Each row of a before or after table is a point. The points were changed in one or more steps. Then noise was added and the rows were shuffled. The steps act on columns, c1 being the first. Write out the steps. A step turns or swaps two columns, mirrors them in a line or flattens them onto one, adds a multiple of one to another, or multiplies or shifts one. Angles are multiples of 10 degrees, from the lower column toward the higher: turns from -170 to 170, lines from 10 to 170 but not 90. Use the fewest steps. Two steps may share a column if one is a turn and the other turns, adds or multiplies; they go together, in the order done. Otherwise the lowest column goes first.
(in the rows, 128 means zero)

Before:
[[151 182]
 [ 90 156]
 [108 139]
 [151 100]
 [176 175]
 [124  83]
 [112 188]
 [ 93  96]
 [179  90]]
After, 9 rows:
[[120 177]
 [156 171]
 [114  71]
 [152 120]
 [153  70]
 [176 105]
 [ 69 159]
 [ 99 150]
 [ 91  75]]
Steps: turn c1 and c2 by -170 degrees

Before, 12 rows:
[[175 201  57]
 [187 152  84]
 [102 135 102]
 [ 98 163 121]
 [ 89 169 143]
 [108 140 186]
 [120 139 140]
 [104 146 154]
 [195 176  81]
 [ 86 129 158]
 [136 124 160]
 [182 157  98]]
After, 12 rows:
[[110  73 155]
 [ 76  78 119]
 [207 125 148]
 [113 115  99]
 [133  87  93]
 [ 68  92 148]
 [ 90 119 109]
 [201 101 144]
 [ 94  96 122]
 [184 106 148]
 [210 151 119]
 [114  91 129]]
Steps: turn c1 and c3 by 50 degrees; shift c2 by -50

Before (9 x 6):
[[128  81 105  96 115 115]
 [188  51 145 137  84  73]
 [105 125  96 127  95 125]
 [117 167 174  84  38 182]
 [ 89 135 130  71  82 188]
 [113  98 155 163 134 112]
 [157 136 117 132 170  92]
 [169  50 141 132 131  87]
 [107 137 143  94 125  82]]
After (9 x 6):
[[145  88 119 108 136 163]
 [182 125 143 108  50 167]
 [ 74 156  96 129 125 131]
 [207 169 147 102  50 177]
 [164 220 172 187 166  93]
 [105 139 104 156  79 152]
 [123 128 141 143 137 184]
 [ 93 175 125 199 135  88]
 [137 120 154  89  99 129]]
Steps: add 1 times c3 to c1; turn c2 and c5 by 90 degrees; turn c4 and c6 by -160 degrees

Before, 10 rows:
[[ 82 162  82 127  74 157 167 181]
 [ 96 123 113  75 178 124 178 124]
 [182  58 151 174  97  89 132 104]
 [101 154 101 157 117  99 105 203]
 [167  74 123  58 151  97  71  91]
 [196 107 151  65 113 155 122 168]
 [138 148 101  83 133 191 141 160]
 [149 164  37 141 133 115  95 193]
 [148  91 116 151 133 173  88 134]
 [134 160 112 164 140 132 103  98]]
After (10 x 8):
[[122 105 176 156 123  76 114  81]
 [ 63 190  96 106 105 158 144 171]
 [158 105 140 201 135 166 154 159]
 [180 101 178 181  60 121 133 125]
 [157 142 144 121 137 140  57  78]
 [ 57 135 115 163 122  96 142  68]
 [120  91 205 188 151 172 152 138]
 [ 81 172 124  90 179 155 152  58]
 [131  95 142 101 159 128 144 166]
 [106 166 158 136 162  88 154 152]]
Steps: turn c1 and c2 by -170 degrees; turn c3 and c6 by -160 degrees; swap c4 and c8; mirror c5 and c7 in the line at 160 degrees
